Each wall is flat, endless, passes through zero and stands at right angles to its row. A trip goes straight from one point to another. Which walls does it cross, in order?
In the rows, zero is written as 128.

Walls:
(1): [173  99]
(2): [109 155]
(3): [109 137]
(4): [ 86 118]
(5): [113 157]
(6): [ 99 143]
(7): [155 139]
(8): [142 130]
(9): [161 111]
(10): [149 138]
Trips:
[ 76 119] to [ 94 139] -> none
[131 145] to [119 208] -> none
[187 152] to [140 126] -> none

Walls:
(1): [118 126 156 150 155 120 148 125 146]
(2): [ 98 148 135 145 147 121 177  94  70]
(3): [114 125 148 135 114 150 145 160 106]
(4): [113 128 134 141 123 120 133 142 174]
(5): [154 144 153 123 131 163 140 152  75]
(6): [110 105 122 136 132 160 121 136 152]
(7): [149 100 133 148 107 152 121 112 100]
(8): [168 142 128  98 145 108 183  91  56]
(9): [111 143 111 104 148 128  99 132 155]
(10): [183 177  87 120 101 120  64 105  89]
Trips:
[170 149 162 108 165 132 119 133 127] to [125 157 139 121  69 128 104 167  87] -> 3, 1, 9, 7, 8
[ 92 128 136 113  65  78 122 192 153] to [ 82 153 105  84  63  66 131 110 148] -> 3, 10

Walls:
(1): [ 99 150 185 101 109 186 171 149 137 117 105 180  95 156 165 138 131 133
 122 119]
(2): [103 176 135 124 170 128 157 137 110 101 108 123 160 132 108 129 203 166
 120 114]
(3): [113 108 134 128  72  92 106 164 155 165  95 113  80 134  87 112 153 128
 163 138]
(4): [148  60 131 107 117  92 158 127  51 140 149 175 118 154 113 160 150 110
 125 175]
(5): [102 106 132 118 126 133 131 139 162 133 100  76 145 100 149 145 152 150
  95  87]
(6): [123 122  96 155  78 139 114 139 141 150 122 117  94 129 108 100 133  91
 147 123]
(7): [100 102 168 153  97 155 181 170 163 114 165 148 130 168 148 167 119 157
 195 154]
Trips:
[180 184 121  77 162 160 190 153 134 110 120 132 105 186  79 152 180 111
 133 167] to [108 202 148 159 116 144 118  86  86 135 176 118  98 132 129 142  99 159
  80 140] -> 7, 4
[127 120 103 162 110 106 129 113  61 111 136  89 156 125 117 103 103 145
 156 132] to [117 111  80 101  85 120  77 171 122 100 101 131 134 104 111 104  99 146
 174 144] -> 3, 4
[123 108 137 130 107 130 129 152 109 107 130 120 166 118  85 122 168 107
  97 107] to [137 147 167 168  92  77 175 115 131 128 137 182 149  87 141 135 145 170
 139 151] -> 6, 7, 1, 5
[ 89 127 114 137 132  90 119 154 151 118 120 111 123 136 120 113 118 124
 122 117] to [123 141 140 172 109 100 158 142 146 142 166 110 129 141  84 147 150 105
 152 165] -> 7, 5, 4
[133 146 148 125  85 133  97 133 110 116 115 155 191 127 141 160 111 167
 156  96] to [ 98  70 122  86 156 135 142 120  90 142 143 126  84 108  59 151  96 109
 116  78] -> 4, 2, 7, 1, 3, 6
[120 107 118 157 106 122 154  63 111 133 180 121 168 149 178 146 101 120
 102 135] to [119 117 142 120 161 114 136 125 166 143 158  75 102 131 166 124 163  97
  87  70] -> 5, 7, 4, 2
